Each row is a point. Two turns around zero, p and q, are shown by what they do to some points. Where does a point land after both, in the order given? Backwards means that the second turn is done in reverse. Each puzzle has new turns, and all numbers are rounded.
(in the rows, 128 means zero)

Turn p:
[106 100] => [147  98]
[ 85 141] => [102  91]
[139 118] => [141 135]
[151 159] => [106 160]
[159 121] => [145 155]
Turn q:
[149 129] => [136 108]
[150 113] => [121 102]
[104 171] => [161 164]
[109  99] => [ 94 137]
Where do these land?
p, then q: [ 88 144] => [ 88 144]
q, then p: [167 128] => [167 128]
p, then q: [129 112] => [129 112]

Turn p:
[133 158 139] => [111 155 121]
[146 145  85] => [103 108  90]
[125 102 173] => [168 148 155]
[108 107 115] => [130 101 145]
Turn q:
[173 117 161] => [173 121 163]
[137 120 113] => [137 117 115]
[112 123 102] => [112 119 103]
[ 83 123 169] => [ 83 132 169]
[128 127  87] => [128 120  88]
[135 158 136] => [136 159 131]
Where do these land?
p, then q: [119 119 145] => [139 137 144]
p, then q backwards: [148 149 147] => [127 162 119]
p, then q: [165 142 134] => [136 142  92]
q, then p backwards: [100  85  80] => [139 132  59]
q, then p: [108 145 134] => [107 136 142]

Turn p:
[141 143 148 134] => [147 128 149 125]
[ 59 114 157 155] => [ 88  70 153 159]
[138 136  99 110] => [120 159 113 118]
[138 119 115 159] => [143 130 114 158]
[165 160 133 109] => [153 162 145 102]
[127  97 116 101] => [116 120  94 106]
Turn q:
[142 138 173 113] => [121 161 154 101]
[136  92  68 109] => [152 105  63 130]
[ 85 147 138 182] => [ 97  93 171 163]
[139 117 146 125] => [130 131 135 105]
[143 119 151 105] => [128 149 127  98]
[145 147 114 135] => [151 134 133 145]
[106 136 106 127] => [117 122 113 154]
Where do these land?
p, then q backwards: [ 98 121  89  71] => [ 88 100 157  78]
q, then p: [126 139 126 134] => [135 123 134 136]
q, then p: [154 109 152 153] => [144 111 124  87]
p, then q backwards: [113 103 105 137] => [102 123 103 117]
p, then q: [130 148 116  81] => [104 170 114 144]
p, then q: [127 137 170 152] => [134 120 150  85]
q, then p: [148 138 139 168] => [163 101 135 114]

Turn p:
[117 138 137 104] => [125 109 138 108]
[127 115 136 135] => [140 124 120 136]
[120 142 141 147] => [117 115 133 150]
[ 76 112 128 160] => [110 101  79 150]
[153 125  67 124] => [113 188 119 106]
[175 136 159  97] => [164 131 180 116]
Turn q:
[150 131  96 125] => [160 146 126 115]
[110  94 147 137] => [120 104 141 162]
[173 149 122  89] => [132 176 152  94]
[129 146 105  94] => [139 131 141  87]
[ 95 116 167 163] => [ 94  98 110 168]
[105 123 161 153] => [ 98 109 114 156]
[134 137  96 136] => [155 132 112 115]
Where do these land?
q, then p: [154 140 166 101] => [101  82 141 129]
p, then q: [ 99 124 120 112] => [146 111 150 118]
p, then q backwards: [113 127  81 100] => [132 183 131 115]
p, then q: [156 112 149 147] => [127 161 107 146]
p, then q: [119 136 124 180] => [139 107  83 143]

Turn p:
[125 116 140 126 150 157] => [109 107 138 137 149 143]
[174 139 117 130 129 117] => [165 127 109 107 133 144]
[148 143  93 158 122 131] => [138 138  78 123 134 130]
[140 106 113 127 104 124] => [139 107 114 118 114 108]
[ 58 127 211 117 123 130] => [100 140 207 194 112 119]
[150 151  84 110 123 134] => [127 133  95  89 112 149]
[101 114 138 127 145 104] => [118 142 156 127 142 103]
Turn q:
[132 119 153 135 111 136] => [116 116 144 126 111 111]
[159 160 149 101 126 166] => [140 139 181  93 119 144]
[156 195 141  92 119 132] => [174 164 159  81 113 132]
[122  79  76 157 124  94] => [127 107  76 190 127 141]
[120 115 119 168 147 113] => [121 129 115 166 152 111]
[111 135 134 127 112 123] => [121 137 117 119 115 116]
[131 111 165 110 143 114] => [132  93 131 103 142 109]
[ 93 111  87 135 141 146] => [ 93 141 100 146 144 159]
Where do these land?
p, then q backwards: [146 108 144 156  99 135] => [150 106 123 143 124  90]
q, then p backwards: [121  96 120 161 115 119] => [107 118 135 153 105 155]
q, then p: [168  88 120 109 149 144] => [119  74 136 149 157 127]
p, then q: [133  92 161  78 163 143] => [ 91  75 147  94 145 109]
q, then p: [116 171 123 146 141 120] => [141 167 125 118 133 155]
p, then q backwards: [101 165 107 136 109 137] => [ 95 135 101 140  97 135]
q, then p backwards: [110 176 120 110 120  98] => [146 154  96 139 121  86]

Turn p:
[102 135 103 153 102 103 142  92] => [ 81 113 108 144 147 154 106 116]
[102 137 131  98 116 159  99 105] => [130 116 113  80 121 119  93 136]
[141 147 157 149 124 137 114 116] => [154 124 134 138 151 116 102 117]
[111 134 126 131 150 112 103 146] => [114 154 143 115 147 112 134 140]
[123 109 134 127 115 130 162 134] => [126 121 139 140 102 155 131 122]
[106 150 110 101 102 123 137 133] => [ 95 121 120 107 106 120 124 103]
[155 143 104 123 141 116 130 132] => [127 128 109 135 138 112 160 119]
[132 101 139 136 145 162 118 149] => [162 155 133 127 112 133 125 154]
[163 122 132 131 160 107 159 134] => [145 122 139 150 140 140 177 121]
[126 113 121 156 153 124 119 135] => [130 155 130 141 147 137 135 149]
[146 115 152 103 100 134 125 130] => [143  98 140 131  99 111 119 133]
Turn q:
[131 125 124 126 115 138 113 141] => [130 115 114 131 118 130 115 136]
[149 116 126 111 225 105 119 125] => [129 192 138 170 147  60 133 127]
[123 122 112 141 111  93 127 134] => [ 91 121 124 121 117 130 147 136]
[115 141 115 106 106 136 130 141] => [143 122 114 104 112 137 129 147]
[131 149 113 124 106 134 164 111] => [148 112 131 106 140 145 163 130]
[129 146 110 141 108 144 118 142] => [138 107 118 139 107 147 133 141]
[159 136 161 133 111 133 120 123] => [135  91 147 130 130 116 111 109]
[113  84 138 126 123 121 139 111] => [101 141 117 110 158 137 115 113]
[113 141 165 137 118 132 109 139] => [127 122 153 125 104 139  96 120]
[117 121 122 138 124 142 151 138] => [130 130 129 128 144 152 129 145]
[128 128 121 126 163 129 118 102] => [137 157 123 146 132 115 138 105]
Where do these land?
p, then q: [127 121 120 131 153 111 143  83] => [145 158 114 148 161 135 116 144]
p, then q: [112 140 107 113 140 128 127 149] => [142 137 134  97 119 131 145 132]
q, then p: [179 118 114 138 128 135 146 142] => [127 153 146 153 136 150 157 153]
q, then p: [142 115 149 100 102 115 135 128] => [114 110 142 105 123 120 147 157]
p, then q: [111 155 146 138 100 150 127 155] => [128 111 128 119  94 119 132  86]
p, then q: [128 152 129 171 131 108 135 105] => [134 162 133 168 130 135 133 105]
q, then p: [112  94 150 105 170 116 104 157] => [ 95 148 140 114 163  79 114 116]
p, then q: [112 138  91 136 140 138 110 114] => [145 154 110 130 108 125 149 148]
q, then p: [118  99 117 122 129 139 133 114] => [126 140 104 108 140 131 141 127]
p, then q: [116 139 131 126 109 129 113 148] => [116 127 133 113 102 124 129 115]
q, then p: [151 138 155 128 107 139 135 112] => [147 102 135 130 132 136 133 160]
